Each row of a before or after table is a point. One or more steps were done to the points. Then noise was added and the rows were shuffled. The steps act on how far a point lies along the listed directions, d1 being the first. Name the steps. A step turns or swaps two directions, mirrors them in a line or flattens them onto one, adds a multiple of one to another, or multiplies one. Angles are multiples of 10 degrees, from the lower direction toward the higher: turns from -170 to 170, lines from 10 to 170 but not 90. Use the fewest steps. Two steps may share a direction if one is a turn and the other turns, adds or multiplies; they go together, in the order done. Otherwise the lowest direction goes first.

Directions:
(1): 1.74; -0.94
(2): -0.94; -1.74
Before (8 x 2):
-0.56; 0.69
-0.23; 0.41
-0.50; 0.60
-0.48; 0.02
-0.01; 0.02
-0.07; -0.48
-0.49; -0.65
0.48; -0.16
After (8 x 2):
-0.05; -0.48
0.11; 0.52
-0.05; -0.11
-0.09; -0.73
0.10; 0.60
-0.01; -0.03
0.06; 0.39
0.05; 0.06
Steps: flatten d1 and d2 onto the line at 70 degrees

Directions:
(1): -2.12; -0.17; -2.16; 0.45; -0.70; -1.36
(2): 1.98; -1.78; -0.81; -0.63; -1.66; -0.94
(3): 0.42; -1.44; -1.50; 1.59; 1.11; 1.86
(4): -1.73; -1.96; 1.52; -0.26; -1.19; 1.05
(5): 0.41; 1.02; 0.58; 2.53; -1.94; 0.15
(6): -0.03; 1.27; -1.22; -1.46; -1.44; 2.10
Before (13 x 6):
-0.05; -0.05; 0.49; 0.02; 0.03; 0.02
-0.70; 0.01; -0.09; 0.41; -0.04; -0.26
1.10; 1.02; 0.06; 0.04; 0.43; 0.74
-0.14; -0.12; 0.35; -0.27; -0.06; 0.06
-0.55; 0.03; -0.36; -0.05; -0.52; 0.11
-0.57; -0.21; -0.38; 0.20; -0.63; 0.31
-0.13; -0.15; -0.03; -0.05; -0.69; -0.12
0.33; 0.40; -0.70; -0.74; 0.37; 0.13
0.47; -0.23; 0.14; 0.10; 0.00; 0.08
-0.04; -0.56; 0.03; -0.13; -0.24; 0.13
-0.19; -0.69; -0.13; 0.25; -0.35; -0.02
0.63; 0.56; -0.32; 0.24; 0.05; -0.36
-1.12; 0.82; 0.10; 0.26; 0.64; 0.12
After (13 x 6):
-0.19; -0.49; 0.14; 0.53; -0.28; 0.07
0.02; -0.12; 0.27; 0.09; -0.57; -0.06
0.66; 0.44; -0.40; 0.12; 0.04; -0.39
-0.20; -0.55; 0.00; -0.08; 0.17; -0.43
-0.25; -0.41; -0.21; -1.03; 0.90; -0.33
-0.26; -0.19; 0.26; 0.31; -0.27; 0.29
-0.27; 0.00; 0.29; -0.17; -0.13; 0.08
-0.04; -0.21; 0.12; -0.11; -0.21; 0.08
0.14; 1.00; -0.14; 0.01; 0.42; 0.40
-0.04; -0.55; 0.04; 0.03; -0.31; 0.24
-0.15; -0.15; 0.14; -0.20; -0.10; -0.05
0.14; 0.00; -0.06; 0.28; -0.18; 0.14
0.99; 0.63; -0.67; -0.59; 0.21; 0.54
Steps: flatten d1 and d6 onto the line at 120 degrees; swap d2 and d5

Directions:
(1): -2.40; -1.69; -0.26; 1.81; -0.48; -0.25; -0.71; -0.58; 1.10; -1.35; -2.32
(2): 0.20; 3.28; -0.75; 0.19; -0.06; -0.55; 0.98; 1.28; 1.79; -1.69; -1.09
(3): -1.12; 1.43; 0.16; 0.50; 0.59; -0.56; 1.24; -1.08; -3.61; -0.38; -1.18
(4): -2.23; 1.08; -0.60; 1.38; -0.29; -0.25; -1.77; 2.23; -0.70; 1.16; 1.73
Before (11 x 11):
-0.29; -0.16; -0.04; 0.26; -0.10; -0.51; 0.07; 0.13; 0.12; -0.03; -0.05
0.66; 0.22; 0.18; -0.12; -0.07; 0.20; 0.21; 0.06; 0.54; -0.41; -0.22
1.17; -0.60; 0.41; -0.66; 0.00; -0.04; 0.56; -0.40; 0.98; -0.57; -0.34
-0.07; -0.18; 0.02; 0.23; -0.06; -0.04; -0.64; 0.09; -0.22; 0.40; 0.48
0.15; 0.28; 0.21; -0.05; -0.37; -0.13; -0.06; 0.20; 0.70; 0.01; 0.19
0.13; 0.39; 0.12; -0.43; 0.09; -0.16; -0.09; 0.34; 0.02; 0.36; 0.74
0.11; -0.62; 0.17; -0.19; 0.13; 0.31; -0.46; 0.08; 0.08; 0.48; -0.02
-0.56; -0.06; 0.05; 0.39; 0.18; 0.06; -0.26; 0.32; 0.33; -0.31; -0.24
-1.39; -0.06; -0.32; 0.95; -0.04; -0.10; -0.45; 0.20; -0.51; -0.13; -0.13
-1.38; 0.38; -0.04; 0.84; -0.16; -0.61; -0.08; 0.40; -0.81; 0.06; -0.28
1.07; -0.27; 0.30; -0.56; 0.05; 0.26; 0.59; -0.85; 0.39; -0.25; -0.57
After (11 x 11):
-0.35; 0.51; 0.14; -0.14; 0.14; -0.28; 0.01; 0.24; -0.60; 0.24; 0.37
0.33; 0.37; 0.03; -0.07; 0.10; -0.10; 0.01; -0.30; -0.47; 0.09; 0.09
-0.38; -0.13; 0.13; 0.53; -0.12; 0.08; -0.27; 0.19; -0.06; -0.21; -0.30
1.31; -0.06; 0.06; -0.81; 0.27; 0.25; 0.72; -0.70; 0.17; -0.11; 0.05
0.28; -0.24; 0.11; -0.14; 0.03; -0.41; 0.42; -0.10; 0.04; -0.01; -0.06
-1.24; -0.64; 0.05; 0.93; -0.25; -0.31; -0.47; 0.33; 0.27; -0.51; -0.64
-0.97; -0.44; -0.17; 0.89; -0.33; 0.05; -0.76; 0.23; 0.71; -0.07; -0.37
-0.13; 0.12; 0.03; 0.00; 0.26; 0.16; -0.06; 0.03; -0.28; 0.14; -0.50
0.33; -0.14; 0.30; -0.25; 0.32; 0.04; 0.38; -0.40; -0.01; -0.32; -0.26
1.40; -0.04; 0.41; -1.05; -0.02; -0.10; 0.77; -0.17; 0.34; 0.27; 0.37
-0.42; 0.15; 0.27; 0.15; -0.22; -0.19; 0.13; -0.27; -0.38; 0.02; -0.16
Steps: turn d1 and d4 by -110 degrees; turn d1 and d3 by 150 degrees; multiply d2 by 0

Directions:
(1): 3.16; -1.14; 0.17; 0.02; -1.19; 0.83; 2.34; -1.27; -0.37; -0.48; 1.60; 1.81; 1.03; 0.68; -1.26; 0.08; -0.74; 2.21
(2): -0.58; -1.61; 0.91; 0.08; 1.42; -0.78; 0.67; 0.94; -1.37; 2.54; -2.04; 1.82; 1.10; -1.02; -0.58; 2.63; -1.48; 0.00
(3): -1.28; 0.20; -0.05; -0.16; 1.12; 2.98; 1.68; -0.47; -1.49; -2.60; -1.16; 1.56; -2.47; -0.49; 0.46; 0.88; 0.53; -0.17
(4): 2.16; 2.64; 0.46; 0.49; 0.03; 1.73; 1.22; 0.84; -1.73; 0.23; -0.70; -2.17; 1.87; 0.29; 1.12; 0.65; -1.01; -1.84
(5): -1.28; 0.25; -0.69; 1.85; 1.24; 1.81; -2.29; -3.04; -1.66; 1.07; 1.67; -0.55; 0.66; -0.03; -0.89; 0.13; -1.33; 0.60
(6): -0.52; -0.14; 1.98; -0.64; -3.77; 1.79; -1.58; -1.10; 1.11; 0.48; -0.84; 0.97; 0.06; 0.98; -0.44; 1.54; -0.05; -1.68
Before (13 x 18):
-0.53; -0.21; 0.03; 0.73; 0.38; 1.10; -0.75; -1.38; -1.19; 0.71; 0.26; 0.63; 0.11; -0.12; -0.76; 0.80; -0.96; 0.56
0.32; 0.13; -0.48; -0.23; 0.10; -0.04; 0.89; 0.39; 0.31; -0.16; 0.08; 0.04; -0.39; 0.08; 0.32; -0.56; 0.35; 0.18
0.53; -0.42; 0.12; -0.17; -0.74; -0.77; -0.02; 0.35; 0.80; 0.38; 0.12; 0.05; 0.38; 0.08; 0.06; -0.10; -0.20; 0.26
-0.21; 0.17; -0.33; -0.17; -0.11; 0.30; -0.22; 0.02; 0.27; -0.60; 0.10; -0.23; -0.44; 0.21; 0.58; -0.20; 0.73; -0.36
-0.43; -0.01; -0.07; -0.27; -0.22; -0.56; -0.49; 0.36; 0.57; 0.02; -0.26; -0.44; -0.01; -0.24; 0.07; -0.31; 0.54; -0.21
0.75; 0.42; -0.13; -0.38; -0.04; 0.10; 0.72; 0.38; -0.01; -1.08; 0.17; -0.17; -0.20; 0.19; 0.03; -0.67; 0.42; -0.02
0.39; 0.30; -0.01; 0.03; 0.33; 0.20; 0.30; 0.06; 0.13; -0.37; 0.26; 0.20; -0.49; -0.15; 0.03; -0.13; 0.15; 0.06
0.67; -0.15; -0.43; -0.20; 0.00; -0.88; 0.55; 0.19; 0.18; -0.19; 0.39; 0.03; -0.16; 0.11; -0.03; -0.64; 0.01; 0.31
-0.10; -0.30; -0.17; 0.02; 0.79; -0.41; 0.23; 0.30; 0.01; 0.49; -0.45; 0.66; -0.32; -0.22; 0.01; -0.30; -0.05; 0.02
1.62; 0.99; 0.35; -0.20; -0.80; -0.02; 0.11; 1.02; 0.05; 0.36; -0.25; -1.25; 1.46; 0.61; 0.30; -0.13; -0.24; -0.97
0.21; -0.52; 0.20; -0.15; -0.34; -0.33; 0.48; 0.31; 0.24; -0.19; -0.31; 0.55; -0.21; -0.08; -0.05; -0.11; -0.07; 0.19
-0.04; 0.33; -0.52; 0.08; 0.37; -0.13; 0.06; -0.25; -0.41; -0.55; 0.18; -0.36; -0.40; 0.11; 0.07; -0.36; 0.00; 0.22
-0.49; -0.17; -0.40; 0.24; 0.62; -0.21; -0.22; -0.07; -0.07; -0.09; 0.47; -0.38; -0.11; -0.18; 0.32; -0.32; 0.40; 0.09
After (13 x 18):
-0.18; -0.61; -0.27; 0.11; 1.66; -0.72; 0.68; 0.60; -0.48; 0.84; -0.79; 1.01; -0.19; -0.62; -0.02; 0.08; -0.37; 0.23
0.03; 0.64; -0.93; 0.13; 0.65; -0.11; 0.21; -0.34; -0.37; -1.16; 0.58; -0.78; -0.63; 0.11; 0.22; -0.94; 0.32; 0.41
1.81; 1.09; -0.04; -0.15; -0.48; -0.21; 0.26; 1.08; 0.09; 0.04; 0.07; -1.62; 1.34; 0.61; 0.42; -0.59; -0.07; -0.73
0.82; 0.08; -1.13; -0.07; 0.92; -1.13; 1.02; 0.33; -0.06; -0.77; 0.83; -0.35; -0.46; -0.10; 0.21; -1.36; 0.22; 0.75
-0.75; -0.73; 0.73; 0.64; -0.03; 1.17; -0.98; -1.34; -1.30; 1.60; -0.46; 1.30; 0.56; -0.19; -1.01; 1.89; -1.41; 0.21
-0.30; 0.14; -0.19; -0.23; -0.16; -0.63; -0.48; 0.42; 0.61; -0.23; -0.02; -0.67; -0.11; -0.20; 0.15; -0.67; 0.65; -0.13
0.42; 0.43; -0.13; 0.04; 0.23; 0.30; 0.25; -0.02; 0.17; -0.66; 0.49; 0.05; -0.62; -0.06; 0.11; -0.42; 0.24; 0.08
0.19; -0.63; 0.32; -0.12; -0.32; -0.32; 0.45; 0.33; 0.14; 0.08; -0.48; 0.65; -0.10; -0.11; -0.11; 0.13; -0.20; 0.12
0.42; 0.41; -0.87; -0.13; 0.43; -0.02; 1.06; 0.39; 0.31; -0.70; 0.43; -0.36; -0.65; 0.07; 0.48; -1.15; 0.64; 0.41
-0.10; 0.59; -0.31; -0.29; -0.86; 0.65; -0.60; -0.38; 0.77; -1.20; 0.60; -0.63; -0.66; 0.61; 0.70; -0.75; 1.12; -0.52
0.61; -0.41; -0.10; -0.07; -0.27; -0.94; 0.12; 0.51; 0.58; 0.34; 0.19; -0.07; 0.41; -0.03; 0.12; -0.28; -0.21; 0.49
-0.39; -0.02; -0.88; 0.35; 1.23; -0.39; 0.10; 0.06; -0.20; -0.56; 0.73; -0.63; -0.31; -0.30; 0.51; -0.83; 0.55; 0.41
0.93; 0.89; -0.53; -0.44; -0.18; 0.30; 0.70; 0.19; 0.26; -1.94; 0.80; -0.69; -0.61; 0.39; 0.30; -1.50; 0.88; 0.04
Steps: multiply d2 by 2.5; turn d3 and d6 by 20 degrees; multiply d6 by 2.5
